Rows are points. Examples show where two turns around zero, p and q, send a point. Where does a point land after both, in the order given? Backwards means that the second turn is done in reverse. Each puzzle has new turns, and all numbers are rounded.

Turn p:
[31 -6] => [32 -2]
[  6 -18] => [  8 -17]
[-24 -49] => [-18 -52]
[ 3 15] => [ 1 15]
[-15  59] => [-22  57]
Turn q:
[-17  53] => [-23  51]
[ 18 -18] => [ 20 -16]
[ -2 -35] => [  2 -35]
Where do these land?
p, then q: [ 15 -11] => [17 -7]
q, then p: [-37 -47] => [-25 -54]
q, then p: [ 8 49] => [-4 49]
p, then q: [14  9] => [11 12]

Turn p:
[51  1 13  1] => [ 50 -15   5  -5]
[ 26 -21  -6  36] => [ 21 -29 -22  25]
[-53  13   2 -34] => [-49  29  21 -20]
[ -8 -32 -16  27] => [-16 -28 -24  20]
[-44  14  32 -15] => [-33  23  41   6]
[ 42  16  20 -49] => [ 41   5  31 -47]
[-15   9 -45  35] => [-15  15 -52  21]
Turn q:
[  0 -14 -29 -13] => [ -3 -14 -30  -9]
[-17  -5  -6  -3] => [-14 -12  -3   2]
[ -1 -36 -59 -27] => [ -5 -36 -61 -21]
[26 54 15 -1] => [ 2 61  9  2]
[29  6 43 40] => [43 19 42 20]
[  7 -37  40 -29] => [ 13 -23  32 -46]
[-44  33  -5  33] => [-36   7  10  52]
Where do these land?
p, then q: [ 21 -13  22  12] => [ 32 -10  10  -2]
p, then q: [-51   6 -26 -94] => [-94   7  16 -54]
p, then q backwards: [ 14 -14 -25   1] => [  6 -18 -24 -10]
q, then p backwards: [ 18  13 -12  42] => [13 23  7 41]
p, then q: [ -8 -11  16  40] => [ 20 -16   8  36]
p, then q: [ 6 19 25 -1] => [13 21 20  0]

Turn p:
[-25 -36 -43  22 -35  16   8 -21] => [-42 -29 -39   3 -18  13  15 -37]
[ 20   8  18 -13 -16 -11 -34  -6] => [ 19   5  22  -6 -32 -12 -21  -3]
[-46 -11  17  29 -38  16  26  -9] => [-55 -13  12  40  -6  12  24 -13]
[ -1   9  -6 -50   8  -9  -5 -16] => [ -3  17  14 -50  -2  -9  -2   4]
[ 18  36  32  23  -8 -22  24 -11] => [ 20  19  31  33  10 -28  24 -11]
[  9 -12  36 -12  24  26   9 -23] => [12  7 35 -9 16 41  3 -9]
[ 27  30 -20   7   3  13 -19  38] => [ 29  27 -35  14 -15  -6 -12  26]
[-24   7   8  30  36   3   4  -8] => [-10   5   1  22  44   7 -17  -9]
[ 21 -30 -43 -36  27 -32 -13  57] => [ 29 -36 -43 -47   4 -19 -14  54]
Turn q:
[ 97 -44   9  11   1 -16 -16 -18] => [ 89 -61  -3  -6   6  -3 -16 -22]
[-29  13   2 -15 -15   7 -17  21] => [-25  18   6 -15 -20   3  -8  23]
[-10  17   0  25   6 -20  15 -32] => [ -6  11  -5  34   2 -21   7 -30]
[ 12   8  13  -3  10 -20  37  16] => [ 10   5  14  -9  22 -24  32  -2]
[ -6  -5   0  29   8 -26 -16  11] => [  0 -10   4  25   2 -27 -15  17]
[-24 -33  22  -5  -5 -24   2 -24] => [-29 -35  18   3 -11 -14  -1 -25]
[  9   2 -27 -15 -13   6  21   9] => [  3   4 -28 -20   2   4  22   5]
[-23  -9 -23  25  60   6  -9  -2] => [-23  -1  -9  35  53   7 -28   9]
[-30  17   2  16 -17  79 -18   7] => [-18  33   5  21 -26  71  -2  27]
[  0  23  14 -85 -22  20 -21  19] => [ -8  30  14 -85 -25  19 -15   3]
[  3  11 -13  17 -13 -12  23  -6] => [  5   6 -18  15  -4 -15  24  -6]
Where do these land?
p, then q: [-25  27  -1 -28 -35  53  35  -2] => [-37  55   2   3 -14  13  50   7]
p, then q: [ 21 -23 -31  19  27  -5  -8 -16] => [ 14 -19 -33  -6  19  15 -25 -23]
p, then q: [ 30  14   2 -35  15 -35 -23  31] => [ 36  -6   8 -45  -3 -33 -13  23]
q, then p backwards: [ 17 -26   3  35   5 -29  18 -21] => [ 14 -16   3  45  -9 -33  14  -2]
q, then p: [-45  -2 -14  -4 -33  24  40   5] => [-55  11 -15  10  12   6  41  12]
q, then p: [ 15 -10  -6  54   8 -18 -21  15] => [ 34 -34 -21  35   0 -11 -15   4]
p, then q: [-32  11  18 -26  17   0 -14  13] => [-17  17  30 -13  -1  -4 -21  27]
p, then q: [ 42 -12  36 -27  27   7 -23  14] => [ 52  -3  28 -32  -6  24 -10  15]
q, then p: [ 10 -26 -10  27 -16 -22 -30 -24] => [  6 -41 -18   8 -26  -5 -14 -28]
p, then q: [-33  47   4 -15 -15  24  25 -15] => [-32  56  15  13  -2 -13  20  -6]
